Each row of a before or after table is a point. The points were changed in one or more steps. Then noise was added and the rows were shuffled. The steps act on columns, c1 being the first. Write out the steps. A step turns or swaps two columns, mirrors them in a line or flattens them onto one, adds a multiple of one to another, or multiplies or shifts one. Angles are multiples of 10 degrees, from the lower column toward the higher: turns from -170 to 170, lines from 10 to 170 but not 90. Use the fewest steps. Two steps may share a column if one is a turn and the other turns, adds or multiplies; they go together, in the order done. Otherwise the lowest column goes first.

Before:
[[-43 -13  26]
 [ 19  32   7]
 [-41   0  -7]
 [-10 -14   8]
 [ -1 -21 -18]
 [-20 -17   7]
 [  7  13  -5]
 [ 59  31   1]
 [  1  -4 -17]
 [-39 -32 -26]
 [ 19  -8   3]
 [-18  -5   2]]
After (12 x 3):
[[-41 -14 -84]
 [-18  -8 -25]
 [ 20  13  39]
 [  6   6   6]
 [ 15  -2  30]
 [-43  -5 -39]
 [-10  -6  -6]
 [-40   0 -69]
 [ -4  -8 -21]
 [  1  -1 -14]
 [ 58  14  88]
 [-19  -3 -25]]
Steps: add 1.5 times c1 to c3; multiply c2 by 0.4

Before:
[[-27  17 -15  13]
 [ 28 -29 -25  11]
 [ -1  22  -6 -16]
 [ 12 -20 -27   7]
 [ -3  19   4  11]
 [-28  13  31 -29]
 [  5   6   0 -31]
 [ 28   9  20 -15]
 [ 26 -11   7  10]
 [-17 -15  17 -16]
 [-15   8  31 -31]]
After:
[[-19 -19  29  20]
 [-33 -13 -17 -49]
 [-25  -2  -5 -95]
 [-56 -22 -11  39]
 [ -7   9   8  30]
 [-33  -2 -20  34]
 [ -1 -15  34  34]
 [ -3  16 -15 -44]
 [-43  28 -19 -93]
 [-47  22   9 -48]
 [-59  25 -20 -86]]
Steps: shift c1 by -30; turn c2 and c3 by -110 degrees; multiply c4 by 3

Before (8 x 6):
[[-17 -39  12  -1  28   0]
 [-43 -76 -21 -11 -18  21]
 [  5  -8  11 -50  27  14]
 [ 16   7  53 -12 -36  20]
 [ 33  -4  48 -44 -37 -18]
 [ 33 -38   7 -18  -4  40]
 [-25   6  40  14  17   6]
 [-16  -5 -10   3  12  -9]]
After, 8 rows:
[[  7 -24   9  43  29 -47]
 [ 13   0  54  13 -35 -40]
 [-17 -37  10 -11  30 -62]
 [-49 -73 -21 -14 -20 -40]
 [-17  -1 -13   1  10 -64]
 [-21  12  43  -7  17 -54]
 [ 34 -18  47  42 -36 -78]
 [ 32 -42   7   5  -4 -22]]
Steps: mirror c2 and c4 in the line at 10 degrees; shift c6 by -60

Before (13 x 8):
[[-84  43  57 -27 -13  36 -30  -2]
 [-14  -8  12 -44  61  17 -30 -31]
 [  3 -45  -3  -9   0   9  18  26]
 [-44   9   7  11  -5   0  11 -41]
 [-32  16  -8 -29 -27  16 -54   8]
 [ 12   5   8  10  64 -23  20  17]
 [ 25  -6  -7  12   2  22 -30  -8]
 [ 60  -5 -20 -10  29  22  16  -1]
 [-24  -6   2 -45   4  19 -27 -37]
 [-24 -18 -50 -63  59  37  16  22]
 [  1  44  11 -29   7  -7 -12  28]
 [ -8  52  18  28   7 -14   1  34]
 [ -8  12 -10 -38  32  -7  25  13]]
After, 13 rows:
[[ 16   5   7   1  65   0  19  12]
 [ 24 -46  -2  -6  -1  -3  17   4]
 [-36  -6   2 -34   5 -12 -26 -25]
 [ -2  42  56 -13 -13  -5 -30 -84]
 [-42   9   7   8  -4   4  11 -44]
 [-33  -7  12 -33  63 -12 -30 -13]
 [ -8  -7  -6  17   2   6 -31  26]
 [ 34  50  17  21   7   7   1  -7]
 [  8  16  -8 -21 -27  -8 -53 -33]
 [ -2  -4 -19  -3  30   0  16  59]
 [ 11  13  -9 -36  33 -13  25  -8]
 [ 23 -19 -51 -43  58 -16  16 -24]
 [ 28  44  12 -30   7  -9 -14   2]]
Steps: swap c1 and c8; flatten c4 and c6 onto the line at 20 degrees

Before:
[[-14  29 -11  -9  11 -19  18   1  26  25 -17]
 [  3  -2   6  22  26 -22  -7  24  -6  24 -14]
 [ 12  30 -14   7 -26 -15  17  -4 -10 -10 -23]
 [  5   0  14 -11   6  -6  -4  -3  16 -20 -10]
 [ 11 -17 -25  25   0   4 -14  21   0   2   4]
 [ 12 -11  23  -1  13  16  21  -2   4  -3   7]
 [ 18  12 -12 -13 -12  -9   3 -23 -22   0   0]
 [  3 -14  12   1  15  13  22 -23  -2 -11 -17]
 [ -1  -5   5   0 -26   3 -13 -15 -10   1  -9]
 [ -7  15 -21  28 -20 -28   2 -12 -26   6  14]
 [-21   7   5 -10  24  -1  17  15  -2  10 -21]]
After:
[[ -7  26   2  -2 -15  18 -14 -24 -96   7  14]
 [-13  24  20  14  -7   5  20 -28  60 -13 -17]
 [ 12  27  19  -3 -30  17  -9  -1 -29   9 -24]
 [-21  -1   9  -8   3   0  29  -1  15 -18 -21]
 [  4 -18  -6  -1  -7 -12  26   4  -5  26 -18]
 [ 10  13 -27  16  11   2  -8   9 -47 -20   4]
 [  3  -5   0  10  22  14  15 -19 -52 -32 -14]
 [  5 -12   7   5   7  14   3  11  47  13 -10]
 [ 11 -25   2   3  -7 -13  24   9   8   3   7]
 [ 18  16   3 -25 -10   1  -8 -14 -10  19   0]
 [ -1  -7  -2  -8  -7  -7 -29  -6 -16  13 -10]]
Steps: turn c2 and c3 by 60 degrees; turn c4 and c9 by -50 degrees; multiply c9 by 2.5; turn c5 and c7 by 50 degrees; turn c8 and c10 by -120 degrees; turn c6 and c8 by 150 degrees

Before (9 x 12):
[[  3   9   8   9 -42   4 -26  -6  -5  10 -20   2]
 [  2  -7  43 -33  10   9  -2  -4  -5  14  -8  -8]
 [-10 -20  -1 -15  11  18  -7  43  -8  26 -18   5]
 [ -2  -1   9  16 -15  -4  -4 -11  -9  15 -15  31]
 [  7   6  17  30  14   4  -7  -9 -17  17  50   1]
 [ 13   3  17  -6 -36  13 -17  22  10 -25  16  20]
 [ 10 -29  10  26   9   7 -12 -17   0  13 -30   2]
 [-50  13  -2  16   9 -11  -8 -22  -1 -85 -18  -8]
 [ -4   2   3  18  10 -32  -9  18  -3   9   9   1]]
After:
[[ 17   0  24  -7   0  39 -26  25 -12   2  14  16]
 [ -1  29  14  27 -40  22   8   2   4  12 -30  10]
 [  2 -13   0  15 -26 -33 -84 -13  -1 -21 -17 -51]
 [ -7   7  44 -32  -5  27  17  -2   6  -9  -8   1]
 [ -1 -10  18  30  73  15  17 -53  15   6  49   8]
 [ 30  -1  10  16 -38 -11  12  11   8   5 -15   3]
 [  1 -10  16  10 -66  13   2  32   4  23 -21   3]
 [  7  18   1 -15   7  55  23  47  12  15 -19  -8]
 [  2  -3   8  18  30 -96   4   4   5  11  10  -3]]
Steps: mirror c1 and c12 in the line at 50 degrees; turn c2 and c9 by -170 degrees; turn c3 and c7 by 20 degrees; turn c7 and c10 by -70 degrees; add 1.5 times c11 to c5; turn c5 and c8 by -30 degrees; multiply c6 by 3
